Every row gives one point. Examples show where two turns around zero, p and q, send a point. Where does a point land after both, in the order given? Backwards means that the second turn is done in reverse. Each puzzle has new turns, and all numbers are rounded.

Turn p:
[-7 40 53] => [60  7 28]
[-30   7 -54] => [-45  43   2]
[ 10 -29  -8] => [-20 -22 -11]
[-14 -26 -12] => [-29 -10   9]
[41  8 21] => [ 34 -17 -28]
Turn q:
[41 70  1] => [ 53 -48  39]
[-28 -16  10] => [-24  24   3]
[-17 -27 -20] => [ -6  27 -25]
[  4 -28   8] => [-23  -3 -18]
Where do these land?
q, then p: [-26  39  43] => [ 42 -27  40]
p, then q: [-12  -6  -2] => [-10   4   9]
p, then q backwards: [ 20 -45  26] => [51  5 21]
q, then p: [ 3 41 28] => [ 23 -41  16]
p, then q backwards: [ 14 -19 -51] => [ -4 -55  11]
p, then q: [  1 -11 -43] => [14 40 13]

Turn p:
[ -7   2 -37  22] => [-3 -2 -5 43]
[-13  31  32   9] => [  2  12  44 -13]
[-24 -58  14  22] => [-60 -30 -10  -7]
[ 12  -2  19 -68] => [ 20  30 -31 -54]
[ 31  28 -28  15] => [41 -9  3 31]
Turn q:
[ 13  -4  23 -31] => [19 28  6 22]
[  7  21 -21 -23] => [  5  22 -28 -14]
[16 18 60 19] => [-39  18  29  43]
[-50  20 -20  11] => [-17  -4  12 -55]
[ 13 -55 -42  23] => [ 32 -64 -19   2]
Where do these land?
q, then p: [ 6 51 12 23] => [-29  43  17  19]
q, then p: [-22  15  69  19] => [-31  11  63 -28]
q, then p backwards: [ 25 -20 -16 -17] => [ 27   4 -27  -8]
q, then p backwards: [-15 -19 -36 -44] => [ 42  20   8 -40]
q, then p: [  5 -27 -29  19] => [-12 -22 -36  -1]

Turn p:
[  5 -49  27 -43  21 -39] => [-47 -56 -23 -21   2 -25]
[ 29 -36  21 -11   8 -10] => [  0 -35 -26 -28   2 -13]
[-22  32   8  29   8  19] => [23  7 32 26 11 22]
[  2 -34   8 -29 -21  14] => [ -3 -18 -27   2 -35 -19]
[-50  40  -6  17 -18  31] => [ 16  28  37  54 -15  14]
[ 33  49 -31  22 -31 -36] => [  9  64  26 -36  22 -22]
[ 38  14   1  31  -7 -23] => [ 24  16   6 -34  32 -13]
[ 16 -20   8 -65  20  19] => [-31 -34 -17 -26 -48  17]
[-50   5 -36  50  21  26] => [10 28 -6 63 30 41]
Turn q:
[-19 -33  30  -8   9  45] => [  5  16  36 -17  34  38]
[ 21   2 -39 -55  -9 -37] => [-25 -68   2   2 -25 -23]
[  9 -27  12  26 -19 -44] => [ -5  25  28  21 -36 -28]
[ 12   3  -1  36 -29   9] => [-21  39 -13  -2   1 -17]
[ 42  -4 -25  30  46  -5] => [-17   5 -30  46 -28  36]
[ 13 -26 -27  42   9  -9] => [-23  23  -3  49  -6   1]
[-54  16  15 -22   0  20] => [ 40 -12   8 -24  43  -4]
[-23  69  35 -49  -7  21] => [ 45 -28 -28 -75  15  -2]
Where do these land?
p, then q backwards: [ 51   5 -21 -28  -8 -12] => [ 27  28  33  -4 -35  16]
q, then p backwards: [ 43  45  21  21 -21  -4] => [ 38 -19 -37 -35 -27  11]
p, then q: [-37 -24  25 -56  34 -33] => [ 26  14  63  30  43 -20]
q, then p backwards: [ 30  37  22 -60  18  26] => [ 58 -15  18 -27  47  22]
q, then p: [-36 -19 -10  11 -19  -1] => [ -6 -20  20 -12  35   6]
p, then q: [ -1 -12  -3   6  22 -14] => [ 7 -8  3 17 15 15]
p, then q backwards: [-20  13  11  32  30  51] => [-15 -18   8  -3  68   3]
q, then p backwards: [-44   3 -26  39  -2  11] => [-21 -14 -17  52 -15 -21]
q, then p: [ 13 -48 -20  35 -53 -24] => [ -8  -4  60  36  38 -33]

Turn p:
[ 23 -25   8  14   2   3 -11  31  28] => [-24 -43   7   7 -14   4  -4  24  -2]
[-43  -1   5  14  -3 -33 -14 -33  32] => [ 26  -7  26   9  33 -42  24   1  24]
[-29 -29 -13 -10   3  44  15  -1  -9] => [ 16  -7  22 -20  16  28  -4 -18 -41]
[ 27   9 -38  39  26 -31  40 -26  -2] => [-22  32 -28 -40  13 -37  21  42 -12]
[ 41   8 -26 -59  -1  47 -54  49   9] => [-14 -48 -13  -6 -81  16 -32 -54 -11]
[ 15  27  32 -42 -55 -27  45   0 -15] => [  5  43  -5  -7 -11  53   8   2  69]
[ -2 -32 -41  29  24   2 -14  33 -42] => [ 18  -3 -14   8 -26  -6   0  32 -70]
[-40  45  15 -39  35  57  49  10   9] => [ 22  -9 -32 -42  53  36 -52 -47   4]
[ 23 -26  24 -14  29 -18 -47 -29  14] => [-31 -27  -7  39   0 -23  43 -27   1]
[  7   6  -8  50 -42 -15 -36 -32  -6] => [-13  36  46  27 -16 -46   0  18   4]
[-22  19  43  17 -18 -29  27  -1 -19] => [17 32 -4 26 32 16 -5 27 33]
Turn q:
[  8   1  17  55 -50  -6 -17  -1 -30] => [ -6 -14  25  24  47 -39 -21   3 -39]
[-28  44 -26 -34  31 -26  32  -2 -11] => [ -7  38 -48 -50   2  26  16 -13  -3]
[ 14  14 -20 -32  40  62  28 -10  -9] => [ 27  -6 -12 -17   3  17  44 -38  58]
[ 50 -37  12 -41  -7  20  25 -12   1] => [-37 -27  34   2  -6  19  10 -11  55]
[ 29  -5  54  25  32 -27 -35 -38 -49] => [-27  58  37  46  26 -32  37  23  -1]
[-42  37  12  41 -28  59  29 -13  17] => [ 49 -46  -9 -42  15 -56  19  -7 -17]
[-14 -33  -9 -28 -15 -33 -19 -36   3] => [-30  -3  23   4 -21  39  17  17 -34]
[-25  -5  19  12   2 -22 -18  36  11] => [ 11  23   2   2 -24 -16 -37  12 -19]
[ 22 -40 -24   0 -25 -15 -32  60  -7] => [ -2  -4  17  42  -4  29 -70 -16  -4]
[  0  41  23   8  -2  25 -27 -11  42] => [  9 -20 -31  17 -31 -48  23  -2  -5]
[-13 -18 -57  -6  21 -37  33  26  32] => [ 10   1 -37 -26  -6  61 -37  32   9]
Where do these land?
q, then p: [-39 -41 -20  30  19   7  51   0  58] => [-23 -56  -5  -6 -66  52  -5  -3   1]
q, then p: [-15  13 -13  -6  -8  -4   6   8 -48] => [ -6  21 -26   3  18 -10   2 -38  -7]
q, then p: [-13 -22 -17  25 -43   8 -43  -5 -31] => [-28  29 -12  50  20   7   4   9 -39]
q, then p: [ 19  16  61  -4  14 -29  13  -3   9] => [ 53 -10  -6   0   3 -13  -5  17  47]
p, then q backwards: [-75 -12 -51  20  10 -13  -6  14  61] => [-43 -12  22  65 -29  62  37  -6  14]
p, then q: [  4 -29 -10 -33  -9   2 -19  10 -18] => [ -7 -32  25 -11  29  -9   8  -9   3]
q, then p: [  0  -8 -39  34  -3  -3 -50  52 -30] => [-46  24  -8  37 -12 -51 -23  -4 -37]
q, then p: [ 52  26  16 -32 -22   0  44 -30  17] => [ 52 -37  22 -34  37   1  34   0   1]
q, then p: [ 58  25  18 -28  23  -2  -3 -50 -36] => [ 27   3  -5 -45  76 -15 -11  20  14]
p, then q: [10 32 55 -7 20 33  8  4 18] => [ 50   1  -4  24 -29  17  33  22 -17]
